Each row is a point. Each copy is the shape, with its points in the same order, turned, moved and blurred by noise. Say if it was mirrored as well.
In the rows, 128 means zero.

Shape (7 x 2):
[[144 106]
 [109 157]
 [166 146]
 [123  77]
 [129 156]
 [182 151]
 [159 104]]
Copy 1, 7 rows:
[[149 110]
 [ 91 148]
 [104  87]
 [173 141]
 [ 97 117]
 [111  76]
 [148  98]]
Copy 1 is: mirrored
Copy 2 (7 x 2):
[[150 105]
 [117 160]
 [178 145]
 [129  88]
 [148 160]
 [192 141]
 [168 103]]
Copy 2 is: only turned
Copy 3:
[[151 110]
 [117 154]
 [170 148]
 [136  74]
 [134 159]
 [191 155]
 [169 105]]
Copy 3 is: only turned
Copy 4 (7 x 2):
[[161 104]
 [109 133]
 [121  82]
 [190 128]
 [108 116]
 [118  65]
 [162  89]]
Copy 4 is: mirrored

Shape (7 x 2):
[[ 83 152]
 [ 84  74]
 [130 121]
 [123 101]
 [148 146]
 [ 78 122]
 [104 165]]
Copy 1:
[[171  87]
 [105  64]
 [122 123]
 [110 106]
 [144 146]
 [141  75]
 [177 114]]
Copy 1 is: mirrored
Copy 2 (7 x 2):
[[ 88 147]
 [ 76  76]
 [127 113]
 [122  91]
 [146 134]
 [ 72 123]
 [110 159]]
Copy 2 is: only turned
Copy 3:
[[ 99 175]
 [173 162]
 [124 125]
 [143 130]
 [ 96 107]
 [129 174]
 [ 81 154]]
Copy 3 is: mirrored

Shape:
[[142 141 116]
 [146 120 161]
 [120  79 162]
 [121 175 157]
 [118  66 141]
 [127 104 152]
 [151  78  90]]
Copy 1:
[[117 123 115]
 [133  92 153]
 [177  77 143]
 [120 151 164]
 [183  72 122]
 [157  94 141]
 [144  75  74]]
Copy 1 is: mirrored
Copy 2 (7 x 3):
[[118 111 130]
 [150 148 147]
 [146 184 114]
 [102 133 183]
 [142 180  92]
 [136 162 128]
 [141 121  67]]
Copy 2 is: mirrored
Copy 3, 7 rows:
[[145 132 128]
 [103 156 110]
 [ 82 114  94]
 [116 158 173]
 [ 83  93  91]
 [ 97 127 106]
 [145  85  76]]
Copy 3 is: mirrored
Copy 4 (7 x 3):
[[138 107 121]
 [163 151 130]
 [163 181  89]
 [122 131 163]
 [156 173  68]
 [153 152 112]
 [169 120  58]]
Copy 4 is: mirrored

Shape (8 x 4):
[[ 61 157 136 154]
 [ 65  77 139 131]
 [113 107 146 132]
 [177  93 157 132]
 [185 116 132 130]
 [118 102 125 174]
 [100 129 150 178]
 [108 125 107  74]]
Copy 1 (8 x 4):
[[ 67 150 142 141]
 [125 177 111 186]
 [141 145 140 154]
 [198 109 157 151]
 [191  96 148 121]
 [129 106 119 168]
 [102 116 151 168]
 [153 180 116  98]]
Copy 1 is: mirrored
Copy 2:
[[ 73 159 119 155]
 [ 85  87 120 124]
 [125 111 141 130]
 [187 100 169 133]
 [195 124 143 139]
 [130 106 117 170]
 [112 130 139 178]
 [130 142 102  71]]
Copy 2 is: only turned

Shape:
[[184 126 141 127]
 [152 121 128 138]
 [115 147 155 150]
 [143 116 144 115]
 [140 107 120  82]
 [198  80 195 137]
 [160  98  71 116]
 [119 100  67 145]
 [101 138 170 120]]
Copy 1:
[[184 141 147 138]
 [143 129 137 139]
 [108 150 156 141]
 [141 127 146 119]
 [150 117 117  86]
 [198  86 196 149]
 [167 112  69 131]
 [114 115  68 147]
 [101 138 173 108]]
Copy 1 is: only turned
Copy 2:
[[177 134 132 119]
 [140 122 123 127]
 [108 147 149 139]
 [136 120 143 106]
 [133 103 120  71]
 [198  90 184 138]
 [153  93  68 100]
 [103  92  64 128]
 [ 93 139 173 106]]
Copy 2 is: only turned
Copy 3 (9 x 4):
[[156 157 178 142]
 [136 138 155 147]
 [151 100 128 127]
 [139 137 168 113]
 [102 167 159 107]
 [141 131 244 160]
 [ 84 181 138 148]
 [ 70 144 113 159]
 [145  98 145  94]]
Copy 3 is: mirrored

Shape, 10 rows:
[[177 117 102 122 112 126]
 [158 174 139 166 109 207]
 [169 150  91 152  86 118]
 [110 114  89 130  97 137]
 [100 163 158 108 132 124]
 [109 119 112 152  97 114]
 [168 143 103 169 140 139]
 [174 102 160 128  89 141]
 [141 162 172  97 173 142]
 [ 89 106 168 109 124 205]]
Copy 1, 10 rows:
[[179  95  98 131 111 145]
 [181 138 159 163 120 228]
 [175 131  99 169  92 146]
 [110 102 102 141  98 165]
 [116 150 164 106 131 145]
 [108 111 123 164 112 142]
 [173 126 103 166 149 169]
 [176  67 159 140 102 149]
 [160 141 171  84 165 157]
 [103  80 185 102 129 218]]
Copy 1 is: only turned
Copy 2 (10 x 6):
[[159 131  83 134 145 134]
 [156 157 149 166 117 216]
 [156 154  88 157 100 134]
 [ 91 128  90 149 120 146]
 [ 88 172 161 115 146 136]
 [105 131 119 161 108 116]
 [160 119 119 127  96 163]
 [165 136 127 172 178 131]
 [135 161 171  92 168 154]
 [ 79 112 165 154 183 183]]
Copy 2 is: mirrored
Copy 3:
[[163 134 120  89 106 143]
 [118 192 143 162 115 189]
 [142 157 117 108  65 125]
 [131 106  86 136 101 135]
 [123 131 150 162 156  96]
 [108 107 109 131  96 116]
 [113 176 115  95 112 144]
 [142 111 172 105 104 164]
 [137 153 167 132 190 115]
 [116  97 140 181 171 181]]
Copy 3 is: mirrored

Shape:
[[190 104 115 138 126 140]
 [189 138 108 122 151 121]
 [110 125 152 114 163 106]
 [168 100  85 113 159  91]
 [119 152 136 153 151 157]
 [148 178  79 180 160  91]
 [134 109  62 130 154 153]
 [120 119 161 169  89  92]
 [129 115 114 109 115 119]
 [184 120 158 107 135 173]]
Copy 1 (10 x 6):
[[198 104 140 132 109 141]
 [208 145 129 106 121 126]
 [125 132 148  98 154 106]
 [197 102 107  91 134  92]
 [136 152 133 144 147 153]
 [187 182  82 153 142  90]
 [172 103  71 120 143 144]
 [117 125 159 167  91  88]
 [140 112 121 105 104 123]
 [177 119 177 109 114 178]]
Copy 1 is: only turned
Copy 2 (10 x 6):
[[176 100 170 136 141  82]
 [163 121 150 125 169  69]
 [138 142 114 125 162 144]
 [144  95 108 121 174  64]
 [122 152 171 162 157 127]
 [110 162 118 183 167  46]
 [ 98  79 161 144 169  77]
 [169 142 108 172  86 127]
 [131 108 132 115 125 106]
 [189 120 197 111 153 110]]
Copy 2 is: mirrored

Shape (14 x 8):
[[128  98 104 156 111 114 128 135]
 [108 154  95 172 134 158 125  96]
 [109 173  95  55 111 170 141 198]
 [134 105 100 165 101 152 134 130]
 [114 104 140 102 114 164 117  87]
 [175 147 154 137 157 180 139 193]
 [121 175 148 107 173 120 108  97]
 [144 116 148 123 141 157  46 117]
 [178 116 100 100 163 171 148 125]
 [ 91  99 160  95 114 133 166 120]
 [115 110 146 179 142  81 157 104]
 [138  97  81  75 151 147 170 106]
 [151 102 142 136  55 179 162  65]
 [137 101  99 138  95 120 138 115]]
Copy 1, 14 rows:
[[130  93 100 159  98 110 131 125]
 [131 146 106 180 113 159 118  83]
 [ 43 133 108 102 102 197 108 180]
 [142  92  98 157  90 145 129 113]
 [108  97 148 114 115 135  96  77]
 [153 105 140 128 150 195 129 187]
 [113 175 160 137 156 121  96 117]
 [149 102 146 139 135 129  36 125]
 [140 114  92  85 158 162 125 121]
 [ 74  87 163 120 116 122 149 105]
 [138 118 141 181 126  79 170 108]
 [ 92 111  80  79 146 133 141  95]
 [153  88 148  98  56 155 142  55]
 [127 100  98 133  85 112 133 110]]
Copy 1 is: only turned
Copy 2, 14 rows:
[[146 112 117 133 116 112 139 155]
 [146 140 138 170 146 149 113 111]
 [104 191  52  64 149 152 138 127]
 [146 104 105 157 117 130 150 131]
 [135 120 159  96 118 152 156  92]
 [154 134  82 102 217  95 172 119]
 [161 167 174  83 162 112 102 108]
 [128  81 149  79 157 101 109  87]
 [193 120 102  93 173 169 155 121]
 [127 151 151  92 112 138 191 142]
 [169 140 181 159 121  94 151 170]
 [187 139 114  85 133 195 148 146]
 [169 111 125 143  76 148 205  71]
 [160 115 109 126  97 131 145 144]]
Copy 2 is: mirrored
Copy 3, 14 rows:
[[147  84 143 111 120 121 133 111]
 [133 152 126 113 119 141 128  59]
 [142 180  71 126 161 117 127 202]
 [151  98 120 125 113 143 143 107]
 [ 80 123 131 171 110 141 118 118]
 [189 136 143 170 207 151 133 146]
 [103 178 172 146 154  97  88 103]
 [135 122 153 175 129 155  50 113]
 [137 113  95 182 185 106 129 109]
 [ 80 113 158 136 131 119 161 162]
 [121  92 204 100 137 106 151  89]
 [ 94 100  86 152 160  76 141 117]
 [118 110 131 198  69 135 187 103]
 [138  85 126 127 104 109 136 107]]
Copy 3 is: mirrored
Copy 4:
[[141 103 101 121 106 107 103 137]
 [131 147 106 170 122 125 124  88]
 [ 56 197 125  89  93 131 157 181]
 [137 110  93 139  86 131 115 123]
 [110 100 156 114 129 168 110 109]
 [161 156 103 135 127 172 163 200]
 [135 160 173 126 183 125 127 115]
 [155 151 143 118 151 183  59 137]
 [138 132  86  82 146 171 160 127]
 [ 90  75 163 111 129 129 141 150]
 [164  73 132 153 150  79 126 129]
 [100 109  95  62 150 137 156 104]
 [141  67 149 120  61 173 147  80]
 [132  99 113 104  95 116 112 113]]
Copy 4 is: only turned

Shape:
[[124 132 166 129 132 127 141 182 162]
 [113 119 115 154  97 112 138 129 165]
 [113 133 215 143 124 147 167 137 132]
 [119 156 109 124 180 158 164 104  78]
 [170 103 113 129 130 167 153 124  94]
 [105 106 115 146  81 167 163 152 159]
 [142 183 154 153  85 132 172 147 160]
 [159 101 109 110 112 104  63 156  96]
 [121 115 114 106 112 164 143 111 161]
 [116 180 119 152 108 159  11 116 161]
 [119 104 118 118 199 126 164 107 153]
 [ 97 129 171 118  79 163 158 170  79]
 [107 146 123 115  79 171 132 111 145]]
Copy 1, 13 rows:
[[108 101 168 114 140 143 155 177 125]
 [136 112 112 151 125  94 128 165 149]
 [119 105 193 143 124 170 138 127 152]
 [128 197 117 134 154 177 131 108 110]
 [178 145 124 131 137 132 166 100  94]
 [155  96 106 174 105 137 158 169 142]
 [144 146 181 145  92 120 146 183 153]
 [164 108 111  77 120  78 116 132  58]
 [155 115  95 120 124 138 156 139 162]
 [204 117 111  69 125 131  34 192 136]
 [112 148 101 124 193 142 156 115 152]
 [127 102 157 153  62 167 141 125  89]
 [165 122 107 132  75 152 123 142 160]]
Copy 1 is: only turned
Copy 2:
[[ 74 146 140 130 149 130 146 175 114]
 [ 66 121 122 175 117 106 143 124 142]
 [116 126 150 145 143 150 190 149  67]
 [157 141  75  92 118 133 128  91  87]
 [174 133  92 133  92 102 151 149 116]
 [ 80 109  88 171  99 134 169 155 158]
 [ 99 189 140 155 123 142 182 132 133]
 [120 141 132 162  70  83  56 159 110]
 [107 100 121 126 106 128 143 135 162]
 [124 138 158 201 129 173  34 102 163]
 [120 102 103  82 158  83 133 120 121]
 [101 138 112 145  62 170 164 155  71]
 [106 119 125 156  81 164 142 118 157]]
Copy 2 is: only turned
Copy 3, 13 rows:
[[140 149 173 160 143 136 127 181 114]
 [137 122 138 115  94 137 154 166 144]
 [101 156 187 155 148  88 159 156  83]
 [109 135  76 118 198  96 139 111 128]
 [144  93 133 119 180 131 151  99 113]
 [114 118 147 124 123 172 198 145 130]
 [157 198 162 115 132 136 174 150 123]
 [162  89 123  98 125 155  76 133  84]
 [107 130 159 103 147 153 147 124 160]
 [109 174 115 143  59 181  73  86 126]
 [105  96 135 145 177  81 117 142 186]
 [101 148 153 111 156 153 172 163  51]
 [ 86 159 154  90 135 159 156 118 133]]
Copy 3 is: only turned
Copy 4, 13 rows:
[[129  63 135 107 144 126 115 145  76]
 [ 97  84 139 129 117 102 145 106 121]
 [140 101 182 128 129 143 123 134  48]
 [142 167 119 155 168 188 156 137 118]
 [168 131 161 115 159 146 169 130 161]
 [ 83  76 166  87 128 135 172 120 125]
 [124 101 132 108  72 107 141 150  90]
 [142 105 140 121 186  92  81 124 186]
 [114 101 132  96 133 154 149  84 126]
 [108  64 134 141  77 174  34  97 190]
 [141  97 102 148 192 160 163  88  91]
 [106 141 204  84 143 138 123 170 100]
 [100 119 154  94 104 155 133  97 134]]
Copy 4 is: mirrored

Shape, 12 rows:
[[119 152  76 143 175 135 139  99 147]
 [102 129 125 139 100  80 147  85 128]
 [148 148 133 191 115  92 113  91 149]
 [126 152 122 129 147 139 164  71 120]
 [ 63 127 159 104  82 126  78 131 136]
 [110 112 194 118 128 138 109 180 113]
 [136  60 157 156 184 177  82 141  93]
 [153 119 126 165 110 108 147  70 163]
 [ 69  97 162  73  96  87 126 148 152]
 [146 123  99 162 109 143 160  90 156]
 [ 55 139 166 154 109 103 140 109 162]
 [143 139 136 128 144 119 149  62 171]]
Copy 1:
[[ 83 122 120 128 114  90 140 102 195]
 [120 140 159 152 116  80 163 134 110]
 [158 144 121 159 135  75 134  87 127]
 [ 92  90 154 142 144 105 146 100 148]
 [108 186 163 134 115 152  98 156  96]
 [129 138 121  94 181 153 102 166  89]
 [ 77 111  49  85 155 139  90 119  90]
 [142 127 142 132 125  78 166  66 113]
 [117 173 192  80 121 127 134 180  89]
 [131 120 125 138 124 116 185  75 139]
 [102 195 167 138 162 102 147 131 111]
 [115 117 173 119 138  81 141  71 140]]
Copy 1 is: mirrored
Copy 2:
[[ 79 129 119  99 137 144 175  94 121]
 [134 146 144 124 127  87 147 127 174]
 [ 94 156 130 150 117  83 134 133 114]
 [126 159 143 123 120 136 165  82 133]
 [141 108 128 161 163 149  53 107 191]
 [164 118 174 180 190 170  91 137 124]
 [160  46 140 175 178 146 114  96  50]
 [122 143 151 132  78  92 138 123 118]
 [158 107 179 123 158 152  73 148 198]
 [125 134 117 131  86 133 161 124 122]
 [103 128 182 173 141 120 127 120 188]
 [114 151 174 118  95 121 136  93 120]]
Copy 2 is: mirrored
Copy 3, 12 rows:
[[ 68 125 121 162 153 144 172 130 165]
 [115 141 161 164 110 128 180 133  83]
 [140 160 175 194 152 125 164 155 134]
 [ 94 105 156 154 155 170 180 113 120]
 [143 188 143 111  78 137 114  94 111]
 [178 167 108  84 156 133 126 107 104]
 [170 114  73 155 195 121  98  73 138]
 [140 107 167 187 129 138 169 161 125]
 [140 153 130  74  74 103 144 121  82]
 [125 108 131 183 126 172 169 164 130]
 [151 167 154 131  90 128 203 105 128]
 [115  94 182 149 137 142 172 144 143]]
Copy 3 is: mirrored

Shape (17 x 11):
[[130 117 136 118 170 171 122 159 162 135 185]
 [118 106 118 148 169 163 103 115 168 125 108]
 [188 151 132 141 121 158 147 144 111 132 104]
 [118 115 157 106 101 157 188  89 166 119 123]
 [141 145 102  76 122 167 114 122 111 127 126]
 [133 123 163 146 108 173 102 112  86  65 157]
 [119 130 155 121 130 138 119 122 137 104 104]
 [104 101 107 135 188 168 122 126  95 143 106]
 [144 106 183 111 104 162 111  72 183 133 103]
 [130 101 115  85  98 177 136 157 147 121 159]
 [121 122 114 156 145  84 145 147 155 137 108]
 [130 102 104 111 112 171 108 162  35 142 215]
 [117 166 132 124 109 161 125 143 149 140 138]
 [127 110  93 122 112 107 144 158  97  92 106]
 [152 117 173 130 103 153 161  38 180 118 141]
 [111  96 139 136 208   7 195 161 148 109 141]
 [113 118 185 124 111 157 115 143 164 118 106]]
Copy 1, 17 rows:
[[155 107 136 128 165 145 131 185 169 121 173]
 [125  91 120 151 173 161 117 128 161 123 111]
 [182 137 150 165 103 146 134 158 118 143  92]
 [117 123 151 131  98 157 201 113 163 111 127]
 [168 125 120  88 107 176 121 138 130 145 122]
 [158 120 152 138 106 157 101 123  94  53 151]
 [123 127 162 123 130 152 122 125 139 108 105]
 [113  95 120 137 170 179 119 151  92 155 125]
 [144  90 182 140 115 158 145  70 187 118 118]
 [148  90 125 100  85 154 142 177 162 119 150]
 [ 94 140 124 151 145  92 129 152 151 145  93]
 [163 105 112 107  87 142  86 187  67 137 216]
 [140 155 136 136 106 166 116 155 171 130 136]
 [112 122 112 108  97 113 119 167  96 119  85]
 [153 122 154 156 114 139 195  58 171  99 142]
 [ 64 156 149 110 204  22 179 178 119 132 104]
 [115 109 188 138 115 157 118 137 176 102 116]]
Copy 1 is: only turned
Copy 2, 17 rows:
[[ 98 148 159 116 164 177 122 173 150 142 172]
 [ 90 123 139 158 176 158  82 138 138 121 114]
 [152 147 171 145 108 145 121 154  85 140 110]
 [ 69 149 177 112 119 119 141 112 107  75 124]
 [111 171 127  98 119 174 117 123 107 144 100]
 [ 99  98 175 140  90 221 144 112 126 137 117]
 [103 127 165 135 119 147 123 128 152 119  93]
 [ 88 110 139 129 190 154 126 154 111 173  82]
 [ 81 139 203 122 117 137  58  95 131  85 122]
 [ 81 143 122  83 106 165 122 159 118 113 154]
 [124 123 126 158 144  85 133 141 161 136 123]
 [ 92 100 123  77  99 208 163 148  95 227 162]
 [ 86 176 147 147 105 154 123 148 134 145 131]
 [133 101  97 120 105 125 157 141 128 135  93]
 [ 86 137 211 139 128 136 114  61 102  75 157]
 [151  90 147 118 196  55 210 137 216 129 135]
 [ 76 126 187 135 101 140  95 156 164 108 114]]
Copy 2 is: mirrored
Copy 3, 17 rows:
[[158  98 146 119 190 166 138 137 187 128 148]
 [108 119 115 131 138 169 122 180 148 116 161]
 [197 143 124 135 106 133 157 156 111 117 135]
 [131 104 153 119  58 161 168 116 177 111 158]
 [164 143 100  75 122 156 125 105 132 121 140]
 [176 107 155 159 126 179  99  90  93 101 149]
 [127 143 158 127 110 153 120 142 135 103 144]
 [104 120 117  99 169 174 156 158  97 133 150]
 [142 123 157 124  60 160  94 161 174 123 188]
 [172  86 124  88 123 155 131 116 169 127 108]
 [101 128 141 151 139  97 158 160 161 113 126]
 [188  81 121 107 186 146 123  60  84 176 110]
 [160 154 133 132 125 165 130 128 165 149 108]
 [129 113 115 118 126 106 144 114 108  94  97]
 [149 107 145 156  49 163 139 117 183 117 214]
 [ 67 104 191 149 189  38 205 142 171  67 154]
 [142 123 181 127 102 164 104 157 156 123 124]]
Copy 3 is: mirrored
Copy 4 (17 x 11):
[[121  99 137 122 179 171 118 177 163 132 179]
 [116  96 111 162 190 139 114 117 181 108 124]
 [150 128 103 148 132 175 114 141  92 105  96]
 [ 89  88 147 123  98 183 142 102 133  77 150]
 [158 129 129 109 125 169 152 115 146 149 125]
 [174 124 191 198 128 145 118 128 124 115 157]
 [117 125 160 137 143 137 132 115 143 105 114]
 [114  91 116 171 194 147 163 128 139 163 104]
 [108  81 165 121 123 165  78  80 159  86 119]
 [137  89 142 114 100 178 150 162 171 133 153]
 [ 72 129  92 139 143 101 138 149 127  94 119]
 [175 104 140 159 109 161 152 184 104 227 176]
 [107 151 133 135 123 178 119 137 154 126 144]
 [141 121 115 149 108 102 179 153 130 110 108]
 [101  73 146 136 118 171  83  59 125  67 166]
 [ 44 106 114  98 179  38 170 177  83  70 155]
 [109 109 177 142 124 150  99 148 165  87 108]]
Copy 4 is: mirrored

Shape, 17 rows:
[[151 182 144 123 179 142 121 233 109 146 159]
 [165 125 141 154 144 160 126 102 134 113 137]
 [ 62 105 139 162 173 146 155 231 118 159 157]
 [ 98  73 156 132 158 125  98 107 108 161 124]
 [144 106  94 155 138 126 150 142 111 147  90]
 [122  80 142 136 115 147 146  97 100  86 162]
 [123  66 137 123 119 150 108 158 135  43 109]
 [117 130 106 160 176 135 106 127 149 164  87]
 [105 102 119 116 163 159 147 132 135 137 137]
 [165 141 151 146 163 137 150 105 195 157 157]
 [115 113 145 124  73 157 150 118 104 120  77]
 [151 227 143 124 180  82 145 102 199 165 122]
 [ 98  75  75 147 100 105  98 108 113 150 134]
 [ 86 107 115 167 119 134  61 117 116  99 121]
 [150  70 132 126  95 139 132 129 116 140 154]
 [131 112  83 124 152 137 130 127 109 162 144]
 [132 147 139 119 144 159 116 113 167 162 146]]
Copy 1, 17 rows:
[[171  70 124  82 119 191  91 148 156 157  79]
 [141 145 138 134 132 124 131  87 132  92 102]
 [146  55 130 139 201 159  95 193 131 157 118]
 [105 131 167 136 151  63  91 143 100 122 105]
 [170 121 118 140 129 106 152 133  71 139 119]
 [116 120 154 133 135 105 145 126 109  45 149]
 [110 141  60 162 133 127  91 130 118  72 169]
 [150 156 127 129 176 100 111 109 100 180 100]
 [153 141 151 135 167 122 127 150 122 121 139]
 [180 134 150 121 145  95 156  95 188 127  93]
 [101 155 124 182 105 129 159 151  74 112 116]
 [150 175 123  54 142  98 200  99 188 199  69]
 [ 96 102 146 146 133  70 133 109  74 154 178]
 [ 72 117 108 139 160 108  91  85  86 127 141]
 [140 102 149 161  97  92 134 127 123  97 144]
 [164 107 168 128 133 109 122 133  94 149 142]
 [143 155 170 131 138 123 127 110 168 150 109]]
Copy 1 is: mirrored
Copy 2, 17 rows:
[[120 224 188 126 209  60 124 177 108  85 149]
 [122 143 139 167 162 138 168 108 106 109 122]
 [115 168 175 150 192  49 181 227 158 163 151]
 [ 84 118 127 133 149 137 158 150  93 184 155]
 [172 143 122 145 165 129 158 156  88 144  97]
 [ 98 107 130 118 120 151 197 135 124 109 128]
 [ 56 125 145 140 143 137 156 153 133 109  43]
 [134 150  92 172 197 125 127 138 119 164 135]
 [111 124 145 117 200 128 174 136 146 156 132]
 [146 133 166 180 174 103 137  72 118 131 165]
 [128 179 118 119 112 150 183 125 122 171  87]
 [161 161 118 139 202  36 103  34  84 133 165]
 [136 110  71 118 116 148 126 172 143 158 132]
 [ 71 148  61 153 132 130 140 150 140 128 121]
 [133 110 167 117 118 160 147 149 127 130 135]
 [155 130 121 109 191 146 141 159 127 140 144]
 [127 151 137 142 178 118 137  91 140 146 160]]
Copy 2 is: only turned
Copy 3 (17 x 11):
[[168  96 176 195 123  58 141 177 107 159 139]
 [161 109 138 132 116 156 137  96 158 125 150]
 [ 99 133 199 158 128  78 182 170  61 100 172]
 [ 83  89 144  99 175 126 133  92 108 120 161]
 [112 134 108 136 111 125 177 104 123 138 118]
 [156  91 115  95 127 183 146 119 106  87 172]
 [123  53 126 161 134 169 148 121 116  38 120]
 [ 92 156 148 147 149 110 144  97 153 129 129]
 [135 136 146 118 158 131 162 144 132 105 155]
 [152 122 172 102 107 108 140 123 202 122 175]
 [137 121 131  85 117 166 136 109  96  95  80]
 [171 163 147 105 105  33  76 112 217 131 149]
 [ 57 127  78 113 125 164 132 125 110 120 155]
 [ 80 112 123 152 132 165  86  96  99  85 150]
 [121  79 125  94 115 164 160 141 117 127 150]
 [113 139 106 125 145 139 154 146 137 148 158]
 [136 132 169 108 146 131 104 142 174 130 150]]
Copy 3 is: only turned

Shape, 17 rows:
[[165 121 151 145  70 118 111 136 117  98 130 100]
 [146 102 132 128 160 170  83 103  87 118 128  57]
 [183 176  86 116 120 127  80 101 133 174 116 138]
 [141 107  94 163 101  89 119  75 158 163 153 130]
 [117 104 168 143 101 163 161 122 170 115 164 116]
 [177 125 116  85  73 125 112  92 101 141  74 167]
 [ 82 150  85 110 134 145  94  56 171  78 127 126]
 [ 90 132 164  93 186  94  75  94 143 117 130 157]
 [142 105 136 144 128 134 112 171  98 145 152 105]
 [126 102 170 149 102  80 128  89 137 120 175 159]
 [164  80 101  96 179 149 119 148 160 139 106 170]
 [172 138 135 143  88 107 115 102 146 134 100 129]
 [ 61 140 131 105 167 113 154 153 195 122 114 120]
 [122 103 148 162 142 191 105  83  95  90  97 148]
 [ 75 116  96 159  82  91 120 100 146 100 146 151]
 [166 143 131 121 107 132 139 134 140  89 113  80]
 [148 139 160 143 132 101 188 134  54  67 113 143]]
Copy 1, 17 rows:
[[121 100 134 151  47 131 138 122 117 117 124 144]
 [188  99  89 122  85  94  90 122 110 144 139  84]
 [ 96 124 170  87  99 113 102 118 122 208 154 133]
 [117 103 161 117 114 143 145 139 168 185  70 121]
 [140 115  81 118 106 156 167 122 171 102 116 151]
 [ 77 122 173 117 100 188  79 111  93 147 142 117]
 [179  92 159 149 176 144 144 105 166 168 176 111]
 [175 126 138 146 181 130  81 180 136 156 148 168]
 [115 122  86 129  89  83 125 132 106 130 100 137]
 [140 135 131 159 115 174 146 166 148 148  76 166]
 [ 61 104  79 118 152 126  76 161 158 153 157 111]
 [107 110 169 123  71 148 109 123 150 149 126 145]
 [132 119 132 114 195  92 133 148 192  87 151 155]
 [165 134  85 170 111 161  71  78 146 143 135 108]
 [128 107 167 182 156 140 169 108 155 146  87 137]
 [123 109 137 130  68 114 138 131 148 105 167 121]
 [119 210 132 192  81 135 115 145 128  81 133 109]]
Copy 1 is: mirrored
Copy 2 (17 x 12):
[[176 124 150 186 142 107 159 161 126 153 125 105]
 [166 135 148 182 115 152 103 145 126  80 191  80]
 [134 170 157 127  87 143  96 189 169 176 148 135]
 [153  74 104 114  99 148 111 157 137 180 118 134]
 [138 110 118 140 112 114 167 107 108 118  81  78]
 [147 135 207 153  99  91 120 133 183 168 148 155]
 [ 56 104  90 150 128 134 135 141 191 114 160 123]
 [ 93 133 144 142 169 189  88  85 176 146 132  94]
 [160 138 164 165 134 146 112 145  71 127 121 109]
 [154  75 134 155 132 173 144 102 140 182  84 112]
 [107 115 213  86 129 119  76 143 138 104 112  90]
 [173 131 140 137 127 108 125 159 172 168 119 131]
 [ 79 151 102  86 184 126 121  96 113 115 113 115]
 [144 111 156 190 111 134 116 117 180  53 114 120]
 [104  69 105 162 140 136 141 136 138 159 106 166]
 [161 146 141 134 156 104 170 163 137 125 148 102]
 [186 133 199 153 170 170 201 112 137  99 113 166]]
Copy 2 is: only turned
Copy 3, 17 rows:
[[103 166 179  54 116 105 100 135 114 118 105 116]
 [ 47 153 119 113 148 141  80 150 149 153  92 119]
 [101 121 177 123  55 180 119 105 121 135  88 162]
 [108 152 195 100  97 181 152 137 153  96 159 127]
 [128 164 158  87 196 128 123 130 109  76 135 139]
 [154  98 193  97  75 138  68 105 159 112  74 124]
 [107 100 119 147 113 174  87 114  94  91 174  86]
 [ 90 141 139 199 110  92 102  90 146  98 159 131]
 [ 96 184 141  87 143 115 140 106 150 145  95 139]
 [132 202 198 126 121 108 127 128 143  69 156 117]
 [138 111  89 126 104 123 140 115 176  91  91 176]
 [115 119 204  93  94 126 117 139 122 108 110 140]
 [128  98 126 136 168 100 154  84 112 122 186 149]
 [101 130 133 145 153 128 101 147 131  86  62  68]
 [134 152 172 100 110 139 148 100 123  89 179  62]
 [116 131 146  68 126 111  99 153  97 145 123 147]
 [186 172 169 125 133  66 107 166 122 170  94  85]]
Copy 3 is: mirrored
